Every row gives one point. The ring and each string are closed loops that go straight from each point to the next, and from the last back to the first. Before rounding, they use only three directions, however many columns there are. How many times does the string pass through the ring? Passing back the other way cancels.
In the rows, 128 means zero.

Ring (7 x 3):
[[166 107 102]
 [165 140 100]
 [131 167 104]
 [ 92 163 106]
 [ 72 124 113]
 [ 97  94 118]
 [142  89 111]]
String (19 x 3):
[[ 78  77 128]
 [ 98 109 134]
 [115 123 117]
 [103  94  92]
 [ 98  75 105]
 [107  67 118]
 [122  66 100]
 [136  76 123]
 [136 107 133]
 [129 116 111]
 [134 105  98]
 [157  76  89]
 [167  61  96]
 [156  61  93]
 [142  75 119]
 [127 101 143]
 [119 110 117]
 [112  97  95]
 [ 89  70 107]]
Times through: 3

Ring (6 x 6):
[[166 148 136 131 131 116]
 [140 181 155 112 110 153]
 [ 89 159 154  89 105 152]
 [ 68  96 125  97 129 104]
 [ 96  69 113 105 141  76]
 [144  91 118 118 142  79]]
String (20 x 6):
[[ 99 136 143  97 116 130]
 [ 88 153 168  55  85 160]
 [107 141 153  80 104 138]
 [110 148 159  73  97 145]
 [109 193 176  74  84 181]
 [112 210 170 102  96 184]
 [112 184 149 126 119 156]
 [112 150 142 111 120 134]
 [107 144 149  92 110 137]
 [ 98 152 141 114 122 137]
 [ 83 153 140 116 123 140]
 [107 131 131 118 131 118]
 [ 93 121 146  77 108 126]
 [ 64 113 143  73 109 127]
 [ 34 104 131  89 122 120]
 [ 58 113 123 117 136 113]
 [ 89 121 129 114 131 115]
 [ 94 122 136 100 122 119]
 [ 99 129 131 117 131 118]
 [ 96 137 130 125 133 122]]
Times through: 2
String (26 x 6):
[[ 77 176 170  69  87 175]
 [ 76 151 168  53  84 161]
 [ 58 154 154  81 102 157]
 [ 80 140 132 122 131 129]
 [100 128 135 108 125 120]
 [ 93 118 145  76 108 124]
 [ 51 108 147  58 102 130]
 [ 45 111 133  91 121 123]
 [ 56 119 123 122 137 117]
 [ 47 113 138  82 115 127]
 [ 45 118 142  78 111 133]
 [ 50 127 147  73 106 140]
 [ 55 139 150  78 105 147]
 [ 77 149 141 108 120 140]
 [103 141 135 120 128 126]
 [ 99 153 141 116 122 137]
 [ 94 180 157 103 106 164]
 [107 169 147 117 118 148]
 [114 146 145 103 116 133]
 [116 148 146 102 115 135]
 [118 180 148 124 119 152]
 [117 160 143 119 122 139]
 [116 142 146  96 113 132]
 [111 160 164  71  93 155]
 [ 98 199 178  73  82 188]
 [ 91 187 163  96 100 173]]
Times through: 2

Ring (8 x 8):
[[148  83 176 145  94 123 128 121]
 [120 127 185 128 126 113 126 102]
 [ 89 151 178 120 158 101 123  96]
 [ 67 136 153 129 175  88 119 108]
 [ 73 108 137 131 169 100 119 128]
 [ 92  86 135 127 152 123 123 143]
 [123  66 144 132 122 139 127 148]
 [149  61 161 146  92 133 128 137]]
String (13 x 8):
[[178  28 162 172  56 126 128 142]
 [158  74 176 140  87 138 131 128]
 [146 106 188 123 104 139 131 114]
 [136 125 195 128 112 121 129 100]
 [123 138 196 136 120  99 125  87]
 [112 116 172 140 130 100 123 106]
 [108 120 171 126 138 115 125 112]
 [115 136 186 111 137 128 128 105]
 [147 108 192 136  99 123 129 106]
 [182  53 182 172  53 116 129 121]
 [164  42 162 176  68 110 126 132]
 [132  75 158 147 108 119 126 130]
 [154  46 156 164  82 119 126 139]]
Times through: 1

Ring (6 x 9):
[[166 145 141 120 103  87  78 104 140]
 [145 172 138 103 104 132  81 128 101]
 [108 156 144 100 112 176 142 154  72]
 [100 118 135 106 117 162 177 149  93]
 [121  88 120 115 114 110 166 122 141]
 [162  96 135 133 107  61 117  93 172]]
String (7 x 9):
[[144 128 113 106 106  99 103 113 140]
 [139 132 118 106 107 110 109 119 130]
 [161 155 115 103 100  93  63 108 137]
 [139 134 141 116 108 118 119 123 120]
 [150 148 165 125 107 117 107 121 113]
 [171 166 149 118 100  95  60 108 127]
 [182 135 125 121  99  54  58  87 169]]
Times through: 1
String (20 x 9):
[[155 155 180 132 107 119 104 122 107]
 [140 141 153 119 109 124 120 126 112]
 [126 178 107  81 104 153  83 140  89]
 [126 199 111  76 102 168  70 147  72]
 [137 188 151 102 105 156  85 141  77]
 [145 136 173 132 110 120 127 123 113]
 [138 150 134 107 107 127 105 127 111]
 [140 182 100  81 100 133  60 129 103]
 [163 180 123 100  98 106  45 114 120]
 [177 137 176 143 104  76  89  98 144]
 [160 123 165 137 107  88 113 106 141]
 [137 139 114 101 106 116 103 122 125]
 [169 135 120 115 101  70  70  96 158]
 [190 114 162 148 103  40  83  79 179]
 [170 109 178 151 108  69 119  96 156]
 [155 117 165 137 109  91 125 109 140]
 [191 134 170 145 101  53  71  85 163]
 [176 163 135 115  98  81  48 100 140]
 [153 175 112  93 100 114  55 119 117]
 [163 192 144 105  99 119  46 120 104]]
Times through: 3

Ring (7 x 12):
[[112 149 178 189 100 132 134 112 154 122 101 180]
 [110 165 138 126 153 138 142 107 163 116 149 134]
 [133 141 101  79 162 156 130 124 157 130 179 101]
 [146 122  95  79 142 169 121 139 154 145 180 100]
 [163  91 110 108 102 170 106 151 137 158 152 122]
 [158  83 157 164  76 138 102 133 112 142  93 170]
 [132 117 179 192  81 129 118 120 130 129  84 187]]
String (26 x 12):
[[131 115 191 212  65 131 118 123 133 133  73 199]
 [134 112 187 208  64 134 116 125 132 136  76 196]
 [141  96 197 211  66 112 108 114 104 123  51 207]
 [139 110 166 168  97 126 115 117 121 125  92 173]
 [133 123 156 160 102 140 121 123 140 132 113 162]
 [124 135 164 177  93 146 128 126 155 135 113 169]
 [126 134 157 160 109 139 127 119 146 128 117 161]
 [112 152 167 167 122 126 135 105 149 114 110 167]
 [100 172 161 156 143 125 145  98 161 107 125 157]
 [124 142 138 127 140 135 130 111 145 119 136 139]
 [128 137 136 135 121 152 128 126 157 135 142 139]
 [118 158 121 114 145 159 139 124 174 132 168 121]
 [123 161  84  45 204 148 139 109 160 115 201  79]
 [135 141  87  51 189 146 129 114 146 120 188  86]
 [138 129 111  91 152 146 124 121 142 128 160 114]
 [134 131 125 118 129 154 125 128 153 136 151 128]
 [127 151  98  80 162 165 135 128 171 135 189  98]
 [123 161  83  44 205 148 139 109 160 115 202  78]
 [122 154 107  73 188 134 136 103 147 110 172 103]
 [129 137 133 123 136 142 128 118 147 126 142 135]
 [120 148 141 141 125 150 134 122 163 130 142 143]
 [ 91 187 166 175 128 143 153 109 187 119 133 162]
 [117 148 158 166 109 147 134 122 163 131 125 160]
 [127 132 154 156 110 139 126 120 145 129 118 158]
 [128 127 170 174 102 126 123 113 132 122  96 175]
 [127 119 196 212  75 117 119 112 124 122  64 203]]
Times through: 2
String (30 x 12):
[[185  52 121 120  79 156  86 152 100 159 118 139]
 [188  44 129 133  64 156  83 155  97 162 107 149]
 [184  47 140 138  74 137  83 141  84 148  92 158]
 [162  79 147 147  88 135  99 131 105 139  99 160]
 [144 108 146 147 100 142 114 128 130 136 116 155]
 [138 114 159 172  82 149 117 133 142 142 109 168]
 [133 122 164 177  85 146 121 129 145 139 107 171]
 [119 133 196 221  68 133 127 120 147 131  77 202]
 [111 146 195 211  88 123 132 108 147 119  80 198]
 [108 153 184 191 110 120 136 102 147 112  93 184]
 [ 98 170 181 188 119 124 144 101 162 111 104 179]
 [117 148 156 150 133 126 133 105 144 113 118 156]
 [126 138 146 140 128 136 128 115 144 123 128 148]
 [123 143 146 150 114 152 131 126 162 135 136 149]
 [ 97 179 162 167 128 143 149 110 181 120 134 158]
 [ 82 197 175 179 138 129 157  96 183 106 125 168]
 [ 97 173 172 171 135 121 145  96 159 105 113 168]
 [ 98 171 182 189 119 125 144 101 162 111 105 179]
 [ 96 169 196 216  95 129 144 106 168 117  92 196]
 [111 148 186 206  84 138 134 118 160 129  95 189]
 [125 133 165 179  88 149 127 129 156 138 112 170]
 [134 107 200 223  55 124 114 121 123 132  58 210]
 [155  78 184 194  65 117  99 121  94 130  58 197]
 [167  66 164 164  78 119  93 124  85 132  72 178]
 [145 109 140 138 107 143 114 128 130 136 122 148]
 [144 111 140 146  96 155 116 137 143 145 127 149]
 [160  88 136 146  75 165 105 151 135 159 125 149]
 [150 104 134 140  92 162 112 143 143 151 133 144]
 [151 102 132 131 102 154 111 137 134 145 131 141]
 [159  90 128 121 107 146 105 134 118 141 126 138]]
Times through: 2

Ring (9 x 14):
[[125 118 152 131 112  93 121 132 100 106 107 134 128 117]
 [121 122 152 132 109  77 112 130  98 108 105 138 133 110]
 [116 126 146 133 109  61 101 124  94 118 106 147 142 101]
 [118 127 139 135 116  70 100 124 100 127 113 149 144 101]
 [129 125 125 137 139 117 112 135 130 136 128 139 132 116]
 [137 122 121 137 149 148 123 142 145 136 135 131 122 127]
 [141 117 123 135 151 165 133 143 144 131 136 126 117 135]
 [137 112 137 131 133 143 136 134 115 118 125 129 122 131]
 [132 113 145 130 123 123 132 131 104 111 117 131 125 126]]
String (29 x 14):
[[130 122 139 134 129 115 119 141 128 118 118 130 123 122]
 [133 124 136 136 135 126 121 149 144 119 120 124 116 127]
 [126 122 139 134 124 101 114 132 112 121 117 138 132 114]
 [109 126 143 133 101  37  91 105  64 128 107 164 161  86]
 [110 128 137 134 108  44  89 108  73 134 112 164 160  87]
 [123 128 128 137 130  91 101 130 119 136 122 146 139 106]
 [136 126 127 137 146 138 120 151 156 129 128 125 116 128]
 [135 123 130 136 141 135 122 147 146 126 126 126 118 127]
 [123 122 134 134 123  92 109 121  97 131 121 149 143 107]
 [122 124 128 135 128  92 104 120 102 138 124 152 146 104]
 [119 127 125 136 128  81  96 117 100 144 125 158 152  98]
 [128 129 124 138 141 113 106 140 141 137 127 138 130 115]
 [132 126 130 137 140 125 116 147 147 127 124 129 120 123]
 [122 124 137 134 121  88 108 127 105 125 116 144 139 108]
 [107 125 147 132  96  28  90 102  54 125 104 166 164  83]
 [102 128 154 132  87   7  84 102  50 119  96 167 165  78]
 [117 127 151 134 107  60 102 130 101 112 103 141 136 103]
 [131 124 142 135 129 115 120 149 139 113 114 124 116 125]
 [131 121 139 134 130 119 122 142 129 117 118 128 121 124]
 [121 119 150 131 108  78 114 121  84 111 107 143 139 108]
 [120 117 156 129 101  72 117 119  74 105 103 143 139 108]
 [119 113 163 127  94  67 120 115  61  98  98 143 141 108]
 [122 115 153 129 105  82 120 118  75 107 106 143 139 110]
 [127 118 144 132 119 103 121 129 102 114 114 136 131 117]
 [135 120 141 134 132 131 128 147 136 113 119 122 114 130]
 [135 119 147 133 127 128 131 150 135 105 113 118 110 132]
 [123 118 158 130 104  81 120 129  91 100 101 134 130 114]
 [111 119 164 128  87  39 107 111  55 101  94 151 149  96]
 [122 121 147 132 112  82 112 126  94 114 109 142 137 109]]
Times through: 2
